Rows are points. The points of each table are mixes of a few directions, plus a little noise. How many directions does each table use, and how many do they share? Where both have some left over, give the other angles between the two spaces (their principal angles), to ten degrees, smallest first.

First (6 x 3)
[[ 0.12 -1.87 -0.10]
 [ 0.48 -6.41 -0.32]
 [-0.16  2.52  0.12]
 [-0.13  1.69  0.08]
 [-0.16  2.21  0.07]
 [-0.13  1.72  0.09]]
Second (5 x 3)
[[-3.88  4.05  1.20]
 [ 2.07 -2.13 -0.62]
 [ 0.06 -0.07  0.01]
 [-0.36  0.36  0.06]
 [ 2.11 -2.22 -0.62]]
Directions: first 1, second 1, shared 0; angles 40

First (8 x 6)
[[ 1.45 -1.40  3.34  0.27  0.60  1.83]
 [ 1.50 -1.45  3.46  0.28  0.62  1.90]
 [-1.64  1.58 -3.78 -0.31 -0.69 -2.08]
 [ 1.28 -1.24  2.95  0.24  0.53  1.62]
 [-1.41  1.37 -3.26 -0.26 -0.58 -1.79]
 [ 1.79 -1.73  4.16  0.33  0.75  2.28]
 [-1.55  1.51 -3.58 -0.29 -0.64 -1.97]
 [-1.42  1.38 -3.28 -0.26 -0.58 -1.80]]
Second (6 x 6)
[[-0.31  0.90 -4.59  0.43 -1.37  0.28]
 [-1.01 -0.02  4.35 -1.01  1.71 -2.43]
 [ 0.69 -0.15 -1.71  0.55 -0.76  1.45]
 [ 0.69  0.31 -4.85  0.93 -1.77  1.97]
 [ 0.58 -1.04  4.54 -0.30  1.28  0.17]
 [-0.62  0.04  2.26 -0.57  0.92 -1.42]]
Directions: first 1, second 2, shared 1

First (8 x 9)
[[-0.01  1.62 -0.11 -0.69  3.00  2.51  0.90 -2.26  1.52]
 [-0.34  0.77  0.76  0.87  0.36  0.95  2.04 -0.82  1.12]
 [ 1.65  0.93 -0.30 -0.08  0.84  0.40 -0.77 -1.06  1.08]
 [-1.95 -0.45  0.18 -0.45  0.63  0.80  1.23  0.09 -0.69]
 [ 0.39 -1.91  0.67  1.84 -4.77 -3.56 -0.46  3.00 -1.31]
 [-4.55 -1.75 -0.94 -3.06  2.29  1.27  0.02  1.03 -3.34]
 [-1.27 -0.06 -0.35 -1.08  1.42  0.98  0.19 -0.31 -0.54]
 [ 6.13  0.83 -0.02  2.56 -3.81 -3.40 -3.18  0.43  2.24]]
Second (9 x 9)
[[-0.69 -3.18  0.86 -2.55  1.28 -0.07 -0.53 -0.97 -0.08]
 [ 0.96  1.07  0.92  1.31 -2.64 -0.72  0.46  0.04 -0.17]
 [-1.35  4.44 -3.68  2.27  3.19  1.86 -0.34  1.21  0.27]
 [-0.65 -0.06 -1.10  0.72  1.21  0.08  0.12  0.79  0.64]
 [-0.31  2.66  0.67  0.07 -1.94  0.21 -1.20 -1.88 -1.37]
 [ 1.36 -0.58 -1.02  2.82  0.08 -0.79  2.23  3.33  2.01]
 [-2.52  0.56  0.36  1.90 -2.24 -2.04 -1.53 -1.31 -0.03]
 [ 3.30  0.32 -0.48 -1.13  1.77  2.23  2.00  1.94  0.06]
 [-0.13 -5.28  3.52 -5.46 -0.70 -0.63 -1.25 -3.17 -1.37]]
Directions: first 3, second 4, shared 1; angles 60, 80

First (8 x 12)
[[-0.45  1.02 -1.77  5.71  3.77 -0.26  0.52  0.61 -0.33 -1.43 -1.32 -2.31]
 [ 0.99  0.51 -2.65 -0.70 -2.87  1.93 -1.19 -1.39 -1.04 -0.36  1.51 -3.14]
 [-0.64 -2.77 -1.14  1.96  0.80 -1.55  0.75  1.94 -2.00 -1.88  2.89  0.42]
 [ 3.73 -0.35  5.44 -2.66  1.23  0.22  1.85 -0.02 -1.38  2.10 -3.15  1.85]
 [-2.18  2.46 -2.13 -0.37  1.18 -2.02  1.29  0.18  4.28 -0.18 -1.68 -0.11]
 [-0.95  0.61  0.46 -1.63 -3.10  2.14 -2.89 -1.74  0.36  1.11  0.79  0.50]
 [ 1.41 -1.75 -0.57 -1.48 -0.93 -0.57  1.18  0.74 -1.67 -0.71  1.80 -0.55]
 [-1.98  0.40  2.49 -0.79 -0.15  0.02 -1.51 -0.28  1.71  1.37 -0.70  3.29]]
Second (9 x 12)
[[-0.99  0.37  0.27 -5.08 -3.01 -0.63 -0.14 -0.59  2.64  1.12  0.45  1.89]
 [-3.01  1.72  0.34  2.09  2.44 -1.17 -1.74  0.67 -1.72  0.92  0.53 -1.05]
 [-4.90  2.07  0.43 -2.58 -0.58 -1.91 -2.24  0.17  2.04  1.85  1.05  1.88]
 [ 1.91  0.29  0.27 -1.70 -0.41  0.18  0.62 -0.17 -2.09  0.60  0.14 -1.89]
 [-2.70 -0.80 -0.75  7.92  3.64  0.06 -1.04  0.86  1.15 -2.14 -0.61  1.65]
 [ 2.91 -1.45 -0.25 -0.22 -0.89  1.13  1.54 -0.39  0.00 -0.98 -0.58 -0.19]
 [ 0.88  1.43  0.70 -2.93 -0.26 -0.44 -0.13 -0.06 -3.01  1.72  0.59 -2.74]
 [ 3.81 -2.48 -0.55 -1.01 -2.36  1.64  2.30 -0.70  2.17 -1.77 -0.99  1.42]
 [ 2.08 -1.23 -0.36  3.62  1.55  1.09  0.97  0.14 -1.34 -1.49 -0.75 -1.04]]
Directions: first 5, second 3, shared 2; angles 80
